Rows are points. Before rounding, the points of a table are all equally far from one centre. They may lie mostly on one side of it. Where is the centre, to within rounding?
In the rows, zero is written as 128.

Points:
[[ 82 148]
 [ 96 119]
 [139 115]
 [108 112]
 [131 185]
 [138 182]
 [ 85 162]]
Centre: [120 148]

Points, 13 rows:
[[128 153  93 130 195  81 153 133]
 [128 168 111 172 169 133 117 103]
 [ 95 131 113 153 165 121 103 133]
 [104 171  92 148 188  95 121 103]
 [115 125  93 172 183 129 166 140]
 [105 147 125 173 193 104 170 160]
 [117 137 124 162 197 150 133 140]
 [ 98 136 148 154 145 102 148 127]
 [150 143  95 131 157 105 145 129]
 [ 91 155 120 144 177  99 171 100]
 [102 118  98 136 187 121 148 148]
 [111 182 125 158 186 119 159 163]
 [117 152  96 183 187  75 136 132]]
Centre: [116 151 116 154 175 110 142 129]

Points (17 x 14):
[[146 127 130 161  95 112 133 164 163 133 189  64 133  98]
 [118 138 157 171 119  86 117 156 121 136 178  76 182 100]
 [ 99 116 100 194 138 113 108 145 171 118 169  98 157 107]
 [154 120  71 165 108 125 100 126 148 126 137 109 122  94]
 [142 104 131 126 145 122  87 165 136 177 150  98 178  80]
 [117 129 103 119 142 120 115 175 107 131 166  57 135  90]
 [136 140 108 127 124 146 125 162 134  81 170  75 154 120]
 [164 119  94 143 157 132  60 148 135 144 149 107 132 124]
 [181  98 116 170 152 120  64 140 104 120 179 113 142  96]
 [127 140 129 148 131 130 106 163  77 146 140  85 167  97]
 [ 98 123 120 185 126 124 100 160 152 108 131 125 157  82]
 [118  97  62 142 126 116  69 156 128 122 132  85 143 102]
 [137 102 113 164 137 150  76 168 138 106 173  51 180  67]
 [139  87 121 106 160  97  73 155 135 142 180  85 154 117]
 [139 143 111 178 121 133  93 164 145 105 166  35 154  79]
 [163 108  89 145 137 128 132 177 104 131 164  95 161 120]
 [130 120 105 102 123 149  77 162 127 152 173  79 143  91]]
Centre: [139 111 124 152 124 117  94 146 133 120 157  88 152  99]

Points (28 x 24):
[[ 91  84 152 110 163  26  90 139  69 116 158 132 112 126 135 126 173 107
   90 117 152 143 141 105]
 [168 117 140 100 137 117 150  90 127 123 170  88 123 165  77 149 128  94
  182 148 167 163 157 117]
 [113  82 166  74 147 112 173  88  75 126 103  79 116 120 141  75 170 114
  127 117 189 139 183 146]
 [129 138 181  90 153 129 138 133 138 102 158  95  54 124  87 117 165 100
   93 137 124 146 139  81]
 [111 106 137 123 152 115 117 116 168 178 165  64 144 211 109 140 148 141
  107 113 128 123 134 103]
 [156 114 131 115 171 114 133 121  93 162 163  93 148 128 119 165 146 139
   79 104 146  89 133 150]
 [134 115 129 109 140 108 113  90 111 161 190 127 101 115 100 147 127 176
   78 100 130 144 133 122]
 [128 118 138 114 152 123 106 129 169  67 145 118 114 181 133 160 193 142
  122 137 129 180 133 148]
 [ 93 144 174 111 170 137  95 146 113  97 128 141 162 139  81 130 123 153
  123  85 104 131 144 139]
 [160 122 150  62 103 115 119 115 121 143 117 100 150  89  98  95 123 157
  120 108 138 160 143 124]
 [161 126 147  76 161 108  81  93 134  97 143 115 100 156 141 120 159  96
   55 119 138 135 161  88]
 [115 117 160  71 174 111 137 139 122  87 189  58 106 130 178 151 139 118
  120 100 138 135 194 120]
 [ 91  87 152 152 141 151 148 132  99 108 180  99 123 132 103 144 139 112
  168 119 130  87 168 154]
 [ 90  62 149  75 125 108 140  57 147 102 168 103 110 164 105 150 143 124
  126  79 120  96 135 142]
 [ 99 115 190 138 162  69 139 181 120 118 157  78 115 132 118 120 110  92
   95 141 169 117 159 163]
 [129  83 149  80 158 104  90 126  90 122 123  95 174 181 137 131 123 100
  126 119 212 180 152 160]
 [ 83  73 172  89 156  92 143 155 146 135 115 146  74 198 127 137 124 101
   80 132 166 127 165 135]
 [116 130 223 105 173 102 124 102 142  72 165 133 138 100 131 155 125 135
  120 137 156 110 149 119]
 [112 113 161  84 142  52 129 126  63 122 110 111 151 154 146 133 106  86
   98 116 137 188 130 154]
 [ 95 114 161 168 145 116 160 138  84 115 120 139  97 150 148  99 119  90
   96 135 142 133 171 166]
 [ 58 124 159  62 130  64  89 160 117  95 131  77 140 119 108  99 151 115
  143 122 170 142 168 141]
 [ 95 125  98 120 202 143 132 120 122 108 120 132 107 153  76 117 143 109
  134 138 120 146 183  93]
 [120 113 160  76 157 111 165 137  95 182 167 129 129 127 111 146 184  84
  111  89 131 136 107 115]
 [109 115 201 117 158  88  86  80 136 149 147  94 199 151 111 148 149 106
  137 118 150 181 137 103]
 [109  61 176  99 147  91 113 129  73 127 221 107 103 186 131 124 125 106
  138 120 154 174 107 118]
 [117  89 223  80 104 122 181 126  94 146 120 123 125 150  76 129 153  97
  132 112 122 155 131 121]
 [141 113 221 115 157 126  79 109  95 123 181  91  71 141 124 147 124 160
  115 122 132 143 140 133]
 [ 76  75 166 119 131 134 113 104 114 120 186 125 165 101 139 140 132 179
  136 119 108 168 156 147]]
Centre: [112  97 160 101 152 105 128 117 118 123 143 108 126 150 121 120 144 124
 123 126 142 144 152 125]

Points (31 x 24):
[[ 57 111 153 176 125 115 147 135 167 148 161 138 108  94  97 113 116  98
  139 129  54 143 144 107]
 [ 51  83 134 195 122 158 156 170 168 115 142 107 118 113  78 117 159 113
  117 134 133 150 144 121]
 [ 88 126 113 222 154 111 149 163 156 114 165 142 151 134  91 132 125 146
  116 166 139 121 138 136]
 [ 81 105 145 203 124 145 196 159 149 145 189 118 144 136 113 143 128 111
  125 155 139 128 136 129]
 [ 79 139 138 223 119 138 154 136 186 106 209 134  98 145 133 102 153  90
  109 148  92 141 137 116]
 [132  70 161 193 145 136 124 120 174 147 201 122 105 105 100 114 158 124
  141 148 102 138 117 111]
 [ 97 101 123 203 132 140 144 163 135 156 132 151 153 128 135 109 122  91
   92 185  81 133 122  75]
 [114  98 180 184 151 111 141 152 164 159 146 134 127 131 107 104 161 117
  153 124  91 133 133 173]
 [108  89 161 201 138 125 143 165 132 120 192 164  91 131  87 133 121  91
  120 134 115 116 166 133]
 [131  92 101 184 127 131 137 159 155 122 192 115 147 104 112 123 135 102
  152 122  80 154 139 121]
 [ 84 103 105 186 121 111 111 143 165 133 210 130 123  88  99 119 169 133
  118 154 109 165 127  96]
 [ 62  65 134 196 112 124 115 160 170 108 122 116 131 139 137 113 164 107
  125 121 106 136 166 122]
 [107  79 160 197 147 126 141 135 146 161 189 130  84 153 101  79 154  97
  126 106 105 156 123 115]
 [ 85  54 128 183 164 132 139 133 138 117 199 127 124 139  97 126 180  99
  121 105 119 120 142 117]
 [ 83  81 139 212 152 150 154 155 148 137 144 138 112 149  83 124 125  59
  135 120  79 140 113 113]
 [ 46  87 140 220 150 148 150 175 183 134 181 129 119 114 115 129 157 112
  139 128  91 165 150 123]
 [106  96 144 208 153 131 173 153 201 120 187 154 134 114 126 115 160  94
  127 166 122 153 118  82]
 [ 81  99 146 210 128 127 154 116 190 142 187 107 106 124 135 122 156  92
  110 101 127 121  94 117]
 [ 78  76 135 191 115  84 120 140 165 139 175 142 134 140 134 133 135 122
  132 115 154 153  96 119]
 [124  91 166 172  97 139 140 122 175 117 171 147 131 149 137  83 146 114
  142 134  96 122 131 108]
 [ 90  88 100 162 140 162 114 140 173 120 127 163 130 147 145 110 104 113
  125 156 114 147 164 153]
 [ 85 101 190 195 129 159 165 159 164 120 182 145 124 136 107 127 185 114
  142 126 117 140 149 129]
 [ 99 124 147 195 112 148 154 172 102 113 152 128 131  69 105 119 158 128
  141 140 121 161 117 150]
 [ 78  81 124 227 116 150 124 120 129 134 176 130  97 130 180 114 157 104
  133 141  81 123 116  98]
 [ 71  68 146 199 133 124 176 152 149 160 157 117 136 114 100 127 146 125
  138 145 127 145 133 172]
 [101 100 118 212 120 171 140 135 153 147 169 149 140 128 113 103 175  98
  140 124 135 137  83 141]
 [109 136 116 189 118 165 150 134 173 118 175 117 145 134 134 156 130 110
  135 143 147 142 146 100]
 [ 55 103 141 186 167 136 148 118 121 134 174  77 143 173 123 124 151 123
  105 124  86 139 113 117]
 [ 90  79 159 155 153 122 168 107 176 116 163 132  94 131 103 151 154 117
  144 156  92 171 164 138]
 [ 56  88 152 181 130 144 129 139 147 160 169 144 102 106 117  90  96  83
  107 131  94 168 166 144]
 [ 78  68 167 197 166 171 142 168 162 119 143 137 102 146  73 105 142 106
  130 129  97 145 123 131]]
Centre: [ 91 108 139 181 148 131 136 137 141 121 154 137 115 122 132 121 143 110
 109 145 108 149 123 126]

Points, 31 rows:
[[ 47 117 127 108  59 101 123  98  97 124 146 159 144 122 162 132 205 135
   96 157 156 128 149 115]
 [ 97 101 100 148  61 139  76 108 115 101 151 107 166 128 137 155 163 164
   85 145 146 158 103 114]
 [117 118 104 139 110 122  98 106 127 123 149 122 117 107 118 165 110 158
   73 174 176 140 133 125]
 [117 184 101 137  71 139 143  68 127 103 126 143 155 124 136 117 175 192
  113 133 185 146 107 133]
 [141 143 101  97 101 163 100 105 101 112 154  88 113  81 154 131 165 153
  128 152 166 114 114  77]
 [ 91 116 134 134 102 158 112 104 116 145 102  96 140  96 148 177 124 145
   71 145 166 143 131  89]
 [ 98 106  97 126  96 161  92 108 172 110 103 108 113 145 166 108 141 155
  116 106 128 142 124 122]
 [103  93 100 152  60 150  82 112  86  83 110 116 136 139 194 144 149 150
   88 153 120 122 101 159]
 [ 86  94  93 123 103 112  97 120 122  99 123 154 125  82 129 138 163 196
   89 119 165 123 136  72]
 [140 126  94 158 115 161  59  89 117 103 147 161 149 148 163 155 127 146
  105 164 200 133 113 128]
 [ 93 131  85 182 118 138 131 129 100 129 115 135 122 127 199 141 149 157
  109 167 147 148  91  73]
 [131 142 108 141  81 122 113  52 114  74 114 122 124 113 156 156 197 120
   68 176 150 120  71 117]
 [ 60 109 121 126  86 177 125 106 132 133 124 156 160 127 117 112 172 153
   60 146 160 126  76 133]
 [116 117  52 132  64 152 115  73 107 149 127 138 134 112 127 104 151 148
   98 153 185 145 112 131]
 [112 111  82 128 115 139  87 139 101  72 107 141 186 119 155 141 106 161
  129 145 182 114  98  89]
 [ 78 111 121 137 122 104  66 110 132  85 117 144 144 137 139 136 156 128
  110 168 180 164  82  74]
 [144  90 108 154  62 133 130 115 108 120 103 138 125 123 170 186 159 161
   91 156 168 129 138  68]
 [137 135 149  99  76 135 106  89 103 112 131 139 154 105 187 165 163 135
   86 162 154 165 117 106]
 [ 86 118 130 132 105 171  80 133 138 109 142  86 121  86 184 128 180 160
  116 162 136 105 107 103]
 [122 157 116 124  75 118  77  98 119 123 142 128 120 129 188 160 143 119
   96 171 164 116 124  91]
 [ 97  96 116 145 123 162 110 101 106 139  93 165  73 109 136  70 177 114
   69 128 184  82  90 124]
 [ 68 118 134 114  66 118 113 121  72  94  77 132 135 152 165 128 165 110
   95 172 193 113  82 116]
 [120 146  74 129 126 166 138 123 113 115 130 151 119 132 168 161 195 157
   80 155 163 132  86 103]
 [113 152  89 125  88 104  60  99 105  65  78 124 103 140 127 107 190 132
   80 118 169 112 116 104]
 [125 145 130 119 105 176  93 126 126  76  97 150 147 105 192 180 146 170
   98 144 161 128 124 107]
 [114 113 122 100 108 178 151 129 142 114 119 140 161 125 138 123 170 184
   78 168 178 110 116  87]
 [114 113 103 158 106 159 116 116  98  69 141 100 146 143 148 169 197 160
   89 196 166 134  97  88]
 [126 107  69 124 135 154 111 135 124  81 130 113 151 156 143 154 206 153
   68 130 142 121 124 114]
 [122 125 181 135  85 181 101 117 127  91 126 120 175 122 164 170 177 167
   79 152 163 128 125 153]
 [141 102  76 146 120 137 149 121 136  95  84 122 124  99 169 152 138 183
   97 168 132 110 112  97]
 [108 133  93 181 111 144  74  94 126  86 124 120 149 152 153 100 150 200
   92 140 143 159 153 106]]
Centre: [115 118 133 159 114 140 120 100  97 101 109 144 140 118 130 120 170 127
 128 140 148 109 131 122]

Points, 28 rows:
[[115 122 128  92 144 104 130 116 130 196 112 164 115 191 167 170  82 127
   93 210 161 104  95 104]
 [139  97 121 150  78 141  93 143 141 213 135 137 108 176 106 139 117  83
  133 120 140 110 153 111]
 [160  79  99 101 112 165  96 163 137 133 122 152  66 139 188 108  95 148
   91 135 149 136  96  89]
 [136 111 112 104  99 100 120 124 183 212 165 179 146 148 105 127 131 112
  122 132 160 157 125 101]
 [157 116 167 115 100 157 102 144 150 168  80 173  83 146 173 134 110 138
  117 188 143 104 104  86]
 [165 154 137 112 132 110 121 104 136 104 171 195 107 143 177 150 134 110
  101 110 159 118 101 114]
 [118 113 126  82 138 123  96 174 133 169 134 204 115 131  97 123 126 131
  130 177 138 119  65 116]
 [ 96 159 145 108 100 116  97 178 124 147 148 127 123 136  99 124 146 113
   87 142 164 120  91 160]
 [122 115 101  87  91 109 110 148 191 195 171 173 142 141 182 127 124 140
   93 139 188 113 102  95]
 [128 138 104  91 113 117  94 167 149 204 119 162 104 133 181 134 142 121
  114 122 198 148  73 150]
 [137 116 110 136  90 179  91 110 153 182 139 144  96 121 101 118 147 119
  125 133 175  94  96 118]
 [184 155 123 123 125  89 114 143 126 184 164 174 110 149 141 154 127 162
   72 178 132 181 103 120]
 [145 105  93 100 121 119  41 119 116 152 147 149 169 149 130 179 103 139
  126 117 146 161 107  70]
 [131 142  62 132 162 140  66 120 137 134 123 170 131 143 107 143  64 111
  115 152 184  95  91 114]
 [151  98 121 153 119 155  69 135 142 155  63 122 103 168 142 140 154 106
   78 174 122 122 116 147]
 [172 106 108 131 143 115  74 103 159 192 100 157 115 187 142 126  89  78
   98 148 152 158 100  96]
 [102 134 111  66 130  82  85 133 125 156 125 157 114 147 114  95 116 158
  109 162 167 105  78 180]
 [170 131 106  78  85 142  73 157 123 176 118 145 114 122 164 103 133 162
  154 146 162 164 111  82]
 [152 152 135 115  88 128  84 168 147 159 114 121 102 157 140  97 143 108
  153 121 186 140 122 131]
 [137 152 132  98 112  45 111 125 163 206 124 137  96 174 145 145 134 165
   95 129 142 142 108 116]
 [144 111 138 125 109 145  94 126 126 211 133 194 121 142 155 170  98 113
  131 178 150  83  87  77]
 [120 106 120  76  73 148  89 161 142 219 149 139 103 130 121 153 113  91
  131 137 140 181 124 128]
 [119 174 118  77 106 147  79 151 109 185 131 132  65 124 187 128 104 148
   63 145 164 156  89 126]
 [158 160  82 155 134 111 115 101 118 165 111 131 127 116 122 124  96 139
  116 117 145 130  90  60]
 [112 138  93 151 117 142  68 178 147 202 132 163 144 146 180 108 133 102
   87  99 138 147 112  96]
 [164 150 113 149 114 133  88 147 111 154 113 127 122 176 144 132  98 171
  100 116 176 179 105 166]
 [114 209  99  95 147 126 101 133 168 162 140 115 118 115  95 137 144 134
  127 155 116 112 104 128]
 [145  94 148 133 145 147 113 142 137 202 137 166 130 150 139 174  77 157
  132 153 151  99 136 171]]
Centre: [130 137  96 103 107 128 100 128 131 157 125 155 120 149 150 142 108 127
 104 147 126 122 126 128]

Points (30 x 24):
[[119 108 178 145 148 105 147 120  85 125 120 174 187  95 163 121 107  81
  124 114 160 112  91 159]
 [108  99 140 108 135  93 122  76  91 125 139 160 194 139 205 155 107  95
   99 157 139 111  49 120]
 [147  97 185 103 120 128 180 126  88 138 121 166 164 149 190 141  83 127
   91 156 139 142 132 159]
 [115  67 178  88 141 109 115 104 103  80 120 161 146 158 176  99 121  69
  112  82 104 149 111 157]
 [133  76 174 135 157 100  75 119 144 116 153 139 138 139 218  93  96 101
  110 152 112 165  93 124]
 [139  85 135  67 100 136 140  89 103 115 102 148  96 121 177 126 144 116
   57 136 154 111 105 155]
 [131 114 200 133 152  97 129 108  99 119 136 149 141 113 159  80 115  93
   95 130 155 150  97 107]
 [140  82 190 156 135 115 152 105  81 155 143 136 142 106 189 108 126  80
  102 135 115 132  89  93]
 [147 132 163  81 115  88 123 140  77 154 151 150 183 136 182 153 102 100
   72 111 109 135 120 108]
 [107 143 154  91 149 110 130 108  97 113 134 160 147 166 213 125  73  69
  115 134 150 105 127 160]
 [102  92 110 138 116  79 160 114  89 124 137 185 143 132 186 126 117  88
   47 124 130 136 134 140]
 [123 116 187 105 160 115 126 128 111 120 142 157 165 125 215 122  93  66
   80 103 147  92 107 143]
 [120 127 184 121 135 107 123 120  39 126 165 180 112 156 190 153 125 101
  113  95 128 121 133 126]
 [ 96  74 158 141 127 108 168 136 107 106 148 136 140 126 178  94 142 116
  115 136 153 179  63 136]
 [127  96 160 108  99 125 102 111  87 113 196 132 112 135 167 144 104 102
  105 141 166 117 117 177]
 [101  80 164 120 147  57 149 102  71 128 147 127 177 123 178 148 106 100
  110 104 124 149 126 132]
 [165  86 167 126 138 141 103 110 114 134 170 158 145 171 206 119  95 137
  111 136 181 168  80 134]
 [105  84 148 111 140  95 118 148 121 138 119 154 135 142 164  98  77  80
   73  96 167 106 130 164]
 [146  91 150 125  96 122 113 116  73 128 148 191 161 104 185 134 128  81
  101 129 168 151 103 161]
 [ 99  83 139 101 146 111 153 115  55 127 116 165 165 153 182 180 156  99
  123 142 140 125 133 110]
 [117 112 163  90 144 113 149 101  99 134 174 173 154 102 155 136 124  66
   97 112 122  94 136 140]
 [115  93 153  91 151 108 135 132 127 121 145 199 159 135 162  90  91 112
   78 108 168 140  98 110]
 [125  94 137 118 137 135 151  87  87 125 144 165 154 126 194 125 115 111
   59 109 181 173 114 155]
 [ 83 131 171 113 126 122 160 103  70 108 153 165 138 141 194 123 104  70
  103 150 138 133 103 139]
 [105  56 165 119 124 128 132 101 114 133 110 139 120 133 162 136 125 100
  128 142 203 109  78 117]
 [140  88 186 107 161 128 165  86  94 128 119 139 141 169 172 148 115  97
   94 145 171 153 120 117]
 [127 111 171 135  87  96 122 129 136 146 149 146 144 139 218 128 151  91
   67 133 130 169 125 109]
 [160  79 143 103 142 121 127 129  95 109 175 155 161 140 174 104 119 114
   70 151 156  90 137 131]
 [ 90  73 161 134 137 117 164 118 103 131 148 141 127 134 180  93 117  96
  109 126 166 144 148 170]
 [132  68 148 143 167  67 117  92  94  86 123 128 151 105 187 135 141  94
  103 126 157 154 111 138]]
Centre: [129 109 132 130 133 124 121 118 120 127 123 146 134 144 173 140 121 127
 114 114 113 124  98 138]
